Rows are points. Each copy is the shape, with its points in the same order, stretched, turned, moved and blurred by noise. Some copies are also mirrored. Which?
In the rows, zero is written as 128.

Shape, 6 rows:
[[158 103  70]
 [ 80 134 124]
 [127 111 153]
 [177 172 142]
 [180 105 137]
 [ 51 140 125]]
Copy 1 (6 x 3):
[[ 85  75  93]
 [149 146  93]
 [148 120 130]
 [103 154 162]
 [115 100 158]
 [172 168  78]]
Copy 1 is: mirrored
Copy 2, 6 rows:
[[ 23  98 125]
 [140 183 152]
 [150 119 125]
 [119 118  25]
 [100  68  91]
 [147 213 174]]
Copy 2 is: only turned
Copy 3 (6 x 3):
[[108  65 140]
 [149 134  71]
 [115 162 111]
 [145 157 160]
 [ 95 141 157]
 [165 135  47]]
Copy 3 is: only turned
Copy 4, 6 rows:
[[141  56 166]
 [185  99  95]
 [129 129 123]
 [143 161 168]
 [ 98 129 164]
 [200  94  72]]
Copy 4 is: only turned

Shape:
[[142 114  81 182  55 145]
 [188  94  75 158  86 179]
 [119 152 171 153 166 105]
 [151 149 172 109 133 102]
 [ 73 176 130 176 153 113]
 [151  66 121  76  97 144]
 [126 145 101 123 118 175]
 [151 140 111  83 111  96]
 [113 177 135 168 169  93]
 [143 107 137 155 204  93]]
Copy 1, 10 rows:
[[196 110 160 146  67 124]
 [243 130 140 144  60 107]
 [107 108 121 107 213 125]
 [131 161 110 112 178 174]
 [ 73  51 113 130 204 126]
 [157 216 116 150  66 103]
 [159 106  73 139 105 131]
 [149 185  84 182 135 170]
 [100  77 108 132 227 136]
 [131 138 116 151 225  78]]
Copy 1 is: only turned
Copy 2 (10 x 6):
[[ 55 103 174 180 171 147]
 [ 21 139 113 204 143 154]
 [149 160 119  90 144 149]
 [118 109 120  91 121 189]
 [139 161 154  93 157  91]
 [135  53 104 198 150 205]
 [ 83 110 111 137 137 115]
 [115  78 153 142 100 184]
 [120 179 165  97 140 123]
 [162 198 117 149 108 176]]
Copy 2 is: only turned
Copy 3, 10 rows:
[[137  86  75 153 102 213]
 [170 150  87 171 102 232]
 [110 135 157 131 143  69]
 [112 150 159  88 108  98]
 [132  73 144 137 169  80]
 [115 165  89  76 130 164]
 [158 122 139 122 153 169]
 [148 117 122  52 100 126]
 [146 102 152 136 139  71]
 [137 163 124 146 136  63]]
Copy 3 is: mirrored

Shape:
[[123 139 133 156 154 158 130 204 161]
 [129 138 108 123 148 148 154 184 174]
 [114 126 144  74  66 150 140 113 127]
 [ 88 114 151 141 207  65 118 112 141]
 [123 150  80 128 159 141 126 122 178]
 [ 77 127 116 184 107 112 110 138  97]
 [147 117 142 137 102  96 184 132 138]
 [ 82 155 120 151 114 138 157 163 118]
 [215 140 108 148  88 176 124 116  58]
 [127 124 186  88 150 121 113 110 109]
 [128 157 152 132 129 118 168 104 179]
 [129  98 120 159 140 168  69 101 117]
 [109 119 100 131 142 168 166 114 139]]
Copy 1, 13 rows:
[[103 100 131 112 155 140  92 201 133]
 [ 97  84 133 122 139 100 124 175 133]
 [131 158 191  90 127 120 249 120 105]
 [146 108  80 123 156  72  72  83  81]
 [ 71  76 108 140  94  85 132 104 136]
 [147 121 182 130 110 184 102 120  82]
 [160 127 173 163 145  87 162 142 137]
 [161 113 188  97 106 144 120 141 135]
 [101 210 100 193  81 199 169 162 187]
 [136 195 104  85 159 106 162 112 101]
 [117 132 166 132 145  49 154 116 160]
 [ 77 134  79 134 127 193 141 108 115]
 [134  86 119 116 118 127 155 108 175]]
Copy 1 is: mirrored
Copy 2:
[[154 104 111 126 143 142 191 156 103]
 [157 141 145 110 166 153 177 148 138]
 [118 154 125  67  86 121 119 124 189]
 [106 165 112 173 187 119 146 139 113]
 [131 174 152 125 148 154 146 172 115]
 [107 138  94  97 124 157 149 115  74]
 [121 127 159  97 157 112 156  94 145]
 [138 156 112  97 115 145 172 124 101]
 [177 109 174  60 104 104  87 114  86]
 [139 151 108 124 123  73 117 134 166]
 [108 151 169 126 133  97 176 162 148]
 [135 113 112 126  96 149  99 152  93]
 [148 171 156 131 110 158 145 131 136]]
Copy 2 is: mirrored
Copy 3 (13 x 9):
[[141  91 126 121  76 117 108 160 131]
 [164 122 124 134  60 128 119 148 107]
 [136 166 176 131 149 144  74  71  83]
 [105 110 123  48  81 177 152 162 126]
 [162 124 108 109  49 133 142 131  57]
 [ 77  90 137 106 140 110 156 140 125]
 [103 147 123 153 131 152 121 157 123]
 [121  98 167 134 116 135 138 149 115]
 [125  97  86 173 222 124 105 126  92]
 [130 130 158  74 158 181  75 108 114]
 [123 149 142 121  91 171  99 155  69]
 [103  88  80  98 117 114 117  93  91]
 [135 104 116 145  73 155 143 107  87]]
Copy 3 is: only turned

Shape, 15 rows:
[[ 33 169 124  71  80 166  79  70 101  97  72]
 [185  87 135  83 138  62 149 153 105 195 134]
 [159 144  69 133  86  89 155 159 108 136 172]
 [140 124 154 195 112 132  75 150 166 191 124]
 [ 85 108 160 132 106 185 148  91 144 103  65]
 [105 138  72 123 110 108 128  78 112 159  89]
 [118 142  24 117 138 149  91  79  96 131 117]
 [118 170  51  97 134 102 130 164  86 123  99]
 [135 135 177 133 146 133 164 157  88 182 149]
 [170 169 135 132 160  82 163 107 146 119 155]
 [177 142  48 107 104 128  87  98  64 130  93]
 [152 138 113 106 139 129 141 179 168 182 159]
 [ 79 117 126  95 104 174 104  74 119  77 121]
 [ 95  85 143 161 145  91 103 165  96 179 131]
 [152 144 137 132 120 122 171 125 143 191 166]]
Copy 1 (15 x 11):
[[155  84  18  86 107 152  24 165 140  82 117]
 [ 94 156 152 141 171  92 201 135  39 155 181]
 [125 163 143 102 126 112 194 149 142 211 168]
 [ 90 157 171 146  61  76 144  76 156 144  63]
 [146 123 116  79  75 160 103 132  89  31  96]
 [146 165  91  54 150 109 100 161 101 151 100]
 [168 192  71  64 165  53  88 179 158 145 133]
 [112 149  74  26 190 103 162 161 152 157 176]
 [112 144 172 127 128 128 167  79  93 158 181]
 [143 109 203 105 198 132 170 136 140 135 136]
 [153 143  57  67 150   9 149 164 130 154 142]
 [ 60 159 194 125 142 100 145 141 129 157 175]
 [180 127  77 133  99 145  73 163 133  58 135]
 [129 203 109 142 110 138 173  81 116 140 127]
 [105 148 208 125 126 118 137 124  97 185 148]]
Copy 1 is: only turned
Copy 2:
[[110 175 137 106 137  81  45 238 105 119  77]
 [ 59  64 132 164  39 195 192  83 152 147 129]
 [109 128 139 206  68 151 124  94 150 125 141]
 [124  92  52 165 152 138 174 129 206 108 132]
 [148 110 144  70 140  68 106 142 139  85 120]
 [100 138  74 145  69 117 114 146 108  95  91]
 [108 221  49 124 118 138  71 110  99 101  82]
 [114 191 160 165  58 153 126 132 124  91 114]
 [147  70 121 103  90 168 140 106 174 167 145]
 [154  89 150 159 117 169 170 102 105 137 104]
 [ 81 201  78 154  88 151  96  98 134 106  29]
 [112 130 112 157 109 155 184 102 147 169 191]
 [117 146 136  93 168 102  53 150 115 118 110]
 [106  75 110 139  92 182 137 115 195  77 150]
 [131  74  85 146  92 139 151 106 135 182 152]]
Copy 2 is: mirrored

Shape:
[[111 149 136  79 122 142 124 149 144  67 140 111]
 [123 125 138 134 110 113 128 146  81  70 153 116]
 [103 146 133 153 123 112 101 159 126  98 121 149]
 [124 147 135 144 142 109 126  56 118 115 155 118]
 [132 158 140 115 107 130 129 141 136 144 151 125]
 [101 128 148 110 173 184 125 149 137 149 150 155]
 [112  96 124 105 107 201  94  88 130 150  32 126]
 [125 129  79 152 145 152 134 147 131 145 152 114]
 [ 92 125 147 144 109 127 143 127 134 138  96 111]
 [133 143 139 137  97 208 133 141 131 108 149 126]
 [100 152 125 143 118 131 103 152  90 124 148 129]
 [101 119 111 107 114 112 130  69 141 119 154 163]
 [122 135 138 136 111 111 130 121 129 146 100 132]
 [129 144 137 122 102 146 131 112 129 131 151 144]
 [126  99 148 159 110 126 105 143 140 127 158 106]
 [122 137 140 110 198 113 130 162 123  95 151 167]]
Copy 1 (16 x 12):
[[100 141 139  77 115 133 136 133  73 110  96 124]
 [159 115 153  98 150 125 125 104  89 160  68 132]
 [121 118 105 102 114  90 144 136 138 153  97 139]
 [149  82 135 101 131 165 127  97 162  92 110 165]
 [128 148 107 117 145 119 111 133 104 106 120  95]
 [ 97 160 103  86 118 117 156 127 136 157 169 129]
 [102  79 119 141  46 137 159 168  85 143 195 143]
 [124 147  99 119 136 160 137 155 171 138 110 117]
 [ 96 110 114 126 147 118 122 153 111 140 127 154]
 [169 144 145  94 139 120 143 173 103 117 138  83]
 [130 109 105 104 144 114 138 109 122 166  99 108]
 [127 112 117  81  90 151  92 133 136 117 133 143]
 [118 115 109 140 126 114 112 139 118 126 129 137]
 [149 126 122 104 129 124 106 140 114 115 135 102]
 [164 133  84 106 168 128 150 134 113 150 101 156]
 [102 157 124  87 101 113 141  91 153 152 112 154]]
Copy 1 is: only turned
Copy 2:
[[ 85 108 161 113 123  95 169 131 119 177  95 133]
 [ 47 127  95 114 143 116 142 102 125 145  90 111]
 [116 133  90 118 131 141 163 109 157 195 118 101]
 [100 164 114 145 141 156 127 159 128  81 184  85]
 [106 106 159 102 101 162 139 121 130 127 132 135]
 [180  87 161  68 114 142  96 164 120 158 124 152]
 [157 119 135 249 153 138  78 199  96 178 147 179]
 [131 136 113 109 123 151 137 148  93 124  69 123]
 [108 148 124 146 100 133 133 143 134 160 145 166]
 [102  41 141 107 130 149 161 160  76 152 105 167]
 [ 87 123  96 111 114 163 125 128 126 169  94  91]
 [130 129 132 136 128 138 134 162 188  96 136  94]
 [119 152 126 149 123 157 125 128 151 138 157 146]
 [111  91 144 115 122 162 138 144 137 116 138 132]
 [111  97 104 122  89 114 129  81  96 129 119 121]
 [158 150 137  51 162 123 128 117 165 154 122 115]]
Copy 2 is: mirrored
Copy 3, 16 rows:
[[105  75 177 144 184 126  86 134 124 118 148 123]
 [ 94 104 166 105 135 130  60 146 122 110 139 129]
 [120 111 145 101 127 146  68 131  85 112 107 150]
 [ 43 140 141  85 148 141 138 149 109 144  86 125]
 [103 111 126 111 143 112 139 132 116 136 120 144]
 [ 97 127  96 118 127 167 151  81 127 159 176 157]
 [148 135 132 157 103 188 172 128 151 121  99  78]
 [109 121 143 125 118 118 134 106 113 180 102 155]
 [149 140 155 104 103 151 126 147 136 130 103 154]
 [138 133 147  92 135 145 107  76 119 129 146 112]
 [109  84 134  86 113 134  92 118 111 130 100 137]
 [ 95 153 126 117 177 141 133 188 107 157  96  85]
 [122 135 124 121 112 134 131 151 119 126 100 145]
 [108 131 123  97 147 129 132 132 116 135 122 112]
 [104 147 170  91  94 119 132 133  81 152 160 151]
 [ 51 110 106 148 164 151  87 107 119 128 168 181]]
Copy 3 is: mirrored
Copy 4 (16 x 12):
[[166 109 124 121 128  88 165 111 169 121 157  73]
 [147 104 136 102 137  97 172  91 110 118 109 109]
 [155 128 111 143 125 112 138 138 103 120 104  76]
 [122 128 134  79 190 164 157 119 151 149 111 136]
 [171 131 160 135 140 132 123 140 136 137 134 102]
 [180 135  98 154 119  98 110 130 193 117 115 130]
 [117 174 109 156 157  61  46 156 150 164 177 125]
 [108 111 144 153 142 128 127 124 149 109  96 136]
 [160 143 125 148 142 134 113 129 106 135 164 114]
 [153 118 129 101 123  98  81 123 159 101 134 102]
 [166 135 138 143 153 120 126 127 111 120  92  95]
 [126 184 134  84 164 158 155 132 165 140  99 122]
 [155 153 142 140 142 132 117 148 112 143 136 120]
 [158 155 147  98 147 140 118 141 153 130 115 115]
 [147 110 128 140 119 132 118 103 127 149 121 100]
 [175 103  83 136 111  91 191 128 168 115  87 136]]
Copy 4 is: mirrored
